Each row is a point. Any point is a mix of the corners, with weights that add up to 1. It lies inside the corners' shape when no weight is negative. Say inside or outside, and name the corners with a negative weight.

Corners:
(1): -81 33
(2): 70 0
(3): -5 -63
Points:
62 -1 -> inside
-55 16 -> inside
41 -44 -> outside (1)
-35 -19 -> inside
30 -73 -> outside (1)
41 4 -> inside
26 0 -> inside
-51 34 -> outside (3)

Corners:
(1): 37 19 24 48
(2): -53 -32 -11 -37
(3): 8 7 -38 -9
(4): -11 12 -20 28
(5): 22 95 -2 21
Points:
2 45 -10 19 -> inside
23 64 0 51 -> outside (2, 3)
-6 87 1 7 -> outside (1, 3)
-13 -5 -18 15 -> outside (5)
10 14 -14 16 -> inside
1 19 4 29 -> outside (3)
21 29 18 42 -> outside (3)
3 11 -29 2 -> inside

Corners:
(1): -20 -10 -10 -4 -62 -37 0 -32
(2): 48 -25 22 3 20 54 20 63
(3): -70 19 -77 -40 -42 25 36 -28
(4): 83 10 -4 55 -9 29 31 -5
(5): -74 47 2 -50 28 -13 2 -88
(6): -12 1 23 5 -33 50 -43 -43
(7): -95 21 -38 39 -42 -60 -85 -68
(8): -42 56 -32 -24 -70 -12 -46 -17
(9): 54 -24 0 -23 28 40 -10 -11
Points:
-18 15 -32 -8 -28 14 1 -23 -> inside
7 19 -5 -24 -1 30 5 -12 -> outside (1, 7)
-34 21 -21 -10 -34 -6 -33 -50 -> outside (2)
-28 1 -20 -2 -29 1 -36 -20 -> outside (4, 5)
85 -23 7 50 11 70 15 38 -> outside (1, 5, 8)
-36 -4 -40 -10 -43 17 -14 -11 -> outside (4, 5)
-19 5 -20 -11 -32 1 4 -21 -> inside
11 23 -1 3 19 9 -9 -26 -> outside (1, 3, 6)

Corners:
(1): 27 12 37 27 -32 21 -29 18 -3 -13 -9
(2): 18 18 0 35 59 -14 -13 30 61 -18 5
(3): 29 14 20 17 -4 -3 24 2 27 -18 17
(4): -17 -11 -24 -55 -46 -27 9 20 -12 25 7
(5): 30 9 9 24 34 18 30 0 28 -2 95
(6): -10 4 -3 -30 -24 -4 -11 -12 13 17 -19
(7): 7 -17 -20 12 26 -17 31 23 11 30 5
(8): 7 -16 -16 13 30 -32 0 3 -5 8 24
(9): 17 -1 -2 -1 -19 28 -3 8 2 -25 -18
(10): -8 7 -31 23 -47 -5 7 -12 4 18 24
(11): 23 -34 -2 4 -35 -14 -20 5 -14 20 21
(12): -59 -40 -25 -21 -11 -23 -12 33 -2 13 -13
Points:
-4 -12 -18 1 -43 -13 2 7 -10 16 5 -> outside (2, 5, 6)
18 4 -2 11 6 -6 4 10 15 1 17 -> outside (12)
16 -4 -14 8 15 -20 18 9 12 5 31 -> outside (1, 6, 12)
-4 -4 -10 2 0 -7 9 14 13 4 10 -> outside (11)
-12 -25 -19 -23 1 -23 13 14 -2 15 10 -> outside (1, 2, 10)

Corners:
(1): 3 -19 -12 -27 2 -6 14 -21 39 -12 -3 3 2 -3
(2): -27 -53 -15 -32 -12 19 37 19 -27 33 -9 -37 7 20
(3): 32 15 -39 52 -10 18 8 50 -11 -50 58 43 -7 -9
(4): 38 19 13 40 -14 9 47 -36 46 -5 10 32 -33 49
(5): -56 -18 35 -7 14 26 -13 -43 85 11 -25 -13 -24 46
(6): -7 14 -1 4 -10 13 22 -23 5 -36 -20 40 -28 24
(7): -62 29 -20 -46 -6 21 3 -20 -43 -3 37 -16 -3 -23
(8): -32 -8 -3 -46 22 42 -11 15 -23 -2 4 -30 25 -4
(9): 64 95 -35 85 -10 -7 -31 -26 -75 -31 23 46 -68 -23
(10): -30 -4 44 -37 9 14 10 8 -13 25 10 -5 -10 -43
(11): -14 -15 42 -14 33 10 -9 -35 29 22 -19 39 13 -8
(12): -23 -17 23 -42 -3 31 -9 9 71 42 -7 7 -4 33
(13): -25 -19 -6 -28 56 -10 3 -1 -3 45 34 -16 8 33
(14): 54 11 -7 67 -20 -19 -43 -21 -43 -37 9 27 -35 17
(15): -22 11 -29 -33 -10 -4 -20 57 -18 23 -10 -29 38 -22
Points:
-14 2 12 -9 -5 17 -8 -11 -7 15 0 -5 -11 6 -> outside (1, 3, 6, 13)
-12 -2 2 -17 5 21 -3 2 6 4 3 -1 0 10 -> inside
10 -1 -12 6 -7 10 15 2 -14 -12 17 13 -15 8 -> outside (5, 11, 15)
4 -5 -4 3 12 6 -1 -3 9 5 6 11 -3 19 -> outside (7, 10)
-7 7 -3 -10 0 11 1 -3 -8 3 12 7 -6 0 -> outside (5)
-6 3 6 -3 5 8 -2 -18 1 5 0 6 -12 12 -> outside (3)
5 1 8 14 4 4 -7 -20 17 -8 19 27 -20 19 -> outside (2, 8, 9, 15)
-10 -3 4 -8 7 14 0 -10 7 1 8 6 -8 9 -> outside (15)

Corners:
(1): 31 -17 8 -17 7 11 -20 13 -5 -10 38 -5 -7 -39 0 -21 -9 14
(2): 1 33 29 13 4 -95 22 -13 9 -10 -2 10 -4 13 88 -18 -4 -26
(3): -15 8 -12 5 -11 18 -22 34 -3 -17 -26 -26 -16 14 -6 17 -20 17
(4): 1 -11 -12 8 -4 19 17 26 -13 -31 -25 8 19 -7 -11 22 -2 -13
(5): 5 -24 6 -11 -11 -14 -15 -1 -1 1 -10 -6 17 -21 12 -8 -4 -14
(6): 2 0 -3 2 11 -9 4 -17 -6 -4 -13 -15 -7 -9 7 11 -27 8
(7): -2 -27 -27 9 -17 10 15 12 16 11 -16 13 -3 -11 -12 -7 12 -8
(8): 8 -16 7 17 36 14 -8 4 -31 0 10 -1 -21 11 19 16 -17 -5
(9): 12 -15 -8 21 -2 -7 -5 20 1 -7 -6 3 -3 7 3 22 14 -10
(10): -16 -23 9 -11 -26 -9 11 -23 67 6 -3 19 6 -5 5 -29 -3 0
(11): -2 -4 -53 -3 3 23 18 -14 -21 -16 15 5 -12 23 44 1 -4 8
(12): -1 -20 14 9 -8 20 14 -9 -10 9 -20 -8 -13 10 -3 21 11 5
(13): -12 12 0 -11 -24 -11 16 27 42 -1 -17 -23 -18 9 -14 10 22 -32
(14): 18 -14 18 -7 6 3 17 19 -4 2 -22 39 22 9 7 24 12 20
(15): -14 33 24 4 16 -33 -48 -9 20 -29 -27 -14 -27 -4 12 12 -9 -2
(16): 63 4 18 -10 -7 6 12 1 -6 3 -6 -6 -23 6 -13 1 -8 17
(17): -10 -16 25 8 15 -27 4 10 -14 -10 -18 31 -8 9 -1 25 -23 9
(18): -7 -32 -11 -6 2 -13 20 0 0 -4 15 18 34 13 5 -25 15 15
(19): 57 -18 -8 -12 15 -16 1 17 -7 -45 -24 -12 -15 -21 5 -6 2 4
Points:
12 -6 8 -2 -2 -9 2 4 8 -6 -9 0 -5 -2 2 0 -2 1 -> outside (11)
-1 -12 3 1 -1 -7 0 6 12 -10 -9 3 4 -5 6 -1 2 -4 -> outside (11, 16, 17)
3 -7 -6 1 0 3 11 -6 -1 -5 -1 11 -3 6 17 -2 -8 9 -> outside (5, 9, 13, 19)
4 -8 0 2 0 -7 6 0 5 -7 -13 0 -4 4 8 3 -4 1 -> outside (1)
